Rows are points. Each table stands for the endless flat space through its points: a line for two points, a plane for three, and so on. The two share one point or none. Which?

First (2 x 3):
|   9 |  22 | -20 |
|  24 |  28 | -38 |
Second (2 x 3):
|  12 |  15 | -35 |
|  15 |  33 | -47 |
They share: no point

First (3 x 8):
|  16 |  -8 |  -1 | -13 | -47 |  53 |   2 |  13 |
|  39 |  21 |  21 | -55 | -14 |  10 |  -1 |  41 |
|  22 |  -3 |   5 | -22 | -40 |  44 |   1 |  20 |
Second (2 x 8):
|  30 |   2 |  13 | -43 | -17 |  37 | -12 |  15 |
|  31 |   2 |  14 | -49 |  -9 |  38 | -18 |   9 |
They share: |  28 |   2 |  11 | -31 | -33 |  35 |   0 |  27 |

First (5 x 12):
| -73 |  18 |  11 | -24 | -39 | -54 | -30 |  43 |  28 | -16 |  19 |  -7 |
| -37 | -12 |  32 | -20 |  10 | -34 |  15 |  51 |   9 |   9 |  49 |  32 |
| -68 |  13 |  -3 |  -4 | -40 | -52 | -35 |  33 |  40 |  -7 |   2 | -24 |
| -27 | -52 |   4 |  27 |  35 |   5 |  13 |  51 |  42 |  44 |  30 | -18 |
|   1 | -30 |  11 |  41 |  25 | -37 |  23 |  13 |  20 |  46 |  12 |  18 |
Second (4 x 12):
| -48 | -23 |   4 |  39 |  19 | -23 | -17 |  33 |  27 |  22 |  25 |  -2 |
| -56 |   9 |  25 |  65 |  -2 | -12 | -48 |  59 |  18 |  28 |  62 |  -6 |
| -28 | -25 |  32 |  23 | -13 | -35 |  13 |  25 |  29 |  46 |   5 | -18 |
| -40 | -35 | -14 |  27 |  29 | -29 |  -7 |  21 |  33 |  18 |   7 |  -2 |
They share: | -32 | -23 |   6 |  29 |   5 | -31 |  -5 |  27 |  31 |  32 |  11 | -12 |

First (3 x 18):
|  44 | -15 |  -1 |   0 |  20 | -13 |  -8 |  23 | -21 |  -6 |   8 |  56 |  21 |  14 |  -9 |  -4 |  22 |  13 |
|  38 |  -9 |  11 |   6 |  14 |  -4 |   7 |  47 | -39 | -21 |  20 |  41 |   3 |  20 | -18 |  17 |  49 |  10 |
|  27 | -28 |  -7 | -23 |  -7 | -20 | -33 |  11 |  -2 |   4 |  -8 |  11 |  20 |  41 | -42 | -22 |  -9 |  22 |
Second (2 x 18):
|  33 | -12 |  -5 |  -7 |  10 | -11 | -15 |  38 | -18 | -17 |   1 |  24 |  13 |  25 | -35 |  -3 |  20 |  10 |
|  31 |  -2 | -21 |  -9 |  18 | -11 | -25 |  52 |  -8 | -31 | -13 |  12 |  17 |  19 | -51 |  -9 |  12 |   0 |
They share: |  34 | -17 |   3 |  -6 |   6 | -11 | -10 |  31 | -23 | -10 |   8 |  30 |  11 |  28 | -27 |   0 |  24 |  15 |

First (6 x 24):
| -21 |  -2 | -13 | -70 |  -3 |  20 |  53 |   1 | -35 |  -9 | -32 |   4 |  26 | -46 |  24 | -43 |  22 | -20 | -21 |  -9 |  12 | -30 | -30 |  -7 |
| -21 | -23 | -39 | -49 |   1 |  -6 |  17 |   6 | -16 |  14 | -34 |  26 |  63 | -48 |  -9 | -31 | -35 |  32 |   9 |  29 |  26 |  46 |  41 | -22 |
| -25 | -35 | -27 |   8 |  42 |  28 |  -7 | -34 | -16 | -35 | -13 |   3 | -13 |  22 |  21 |  -6 | -11 |  -4 |  -7 |  51 | -11 | -22 |  12 | -10 |
| -43 | -45 |   5 | -16 |  14 |  24 |  45 |   0 |   2 | -49 |  -1 | -13 |  11 |  20 |  55 |   0 |  19 |  -6 |  39 |  61 | -17 | -20 |  14 |  20 |
| -33 | -56 |  -4 | -10 |  31 |  16 |  24 |   2 |   5 | -42 | -17 |   3 |  24 |  22 |  38 |   1 |  -4 |  12 |  29 |  72 | -11 |   3 |  41 |  10 |
| -12 | -63 | -12 | -34 |  41 |   0 |  25 |  10 |  -5 | -39 | -43 |  40 |  53 |  13 |  30 |  -1 | -12 |  33 |  -7 |  66 | -11 |  10 |  60 |   2 |
Second (4 x 24):
| -29 | -22 | -22 | -45 |  22 |  28 |  30 | -32 |  -7 |  -9 | -15 | -14 |  14 |   3 |  28 | -15 | -18 |  -5 |   1 |  12 |  -1 |  16 |  20 | -24 |
| -35 | -30 | -19 | -52 |  14 |  22 |  30 | -27 |  -9 |  -2 | -10 | -14 |   9 |   7 |  19 | -20 | -23 |  -5 |  -6 |  12 | -10 |  23 |  28 | -25 |
| -56 | -32 | -31 | -50 | -21 |  -8 |  12 |   2 | -32 |   5 |  -8 |  10 |  -5 | -16 | -17 | -52 | -16 | -11 | -19 |  21 |  -7 |   9 |  27 | -11 |
| -54 | -26 | -38 | -33 | -32 | -18 |  -2 |  18 | -47 |   5 | -11 |  27 |  -4 | -41 | -34 | -63 |  -7 |  -8 | -20 |  33 |   3 | -11 |   9 |  -1 |
They share: | -27 | -16 | -29 | -28 |  11 |  18 |  16 | -16 | -22 |  -9 | -18 |   3 |  15 | -22 |  11 | -26 |  -9 |  -2 |   0 |  24 |   9 |  -4 |   2 | -14 |
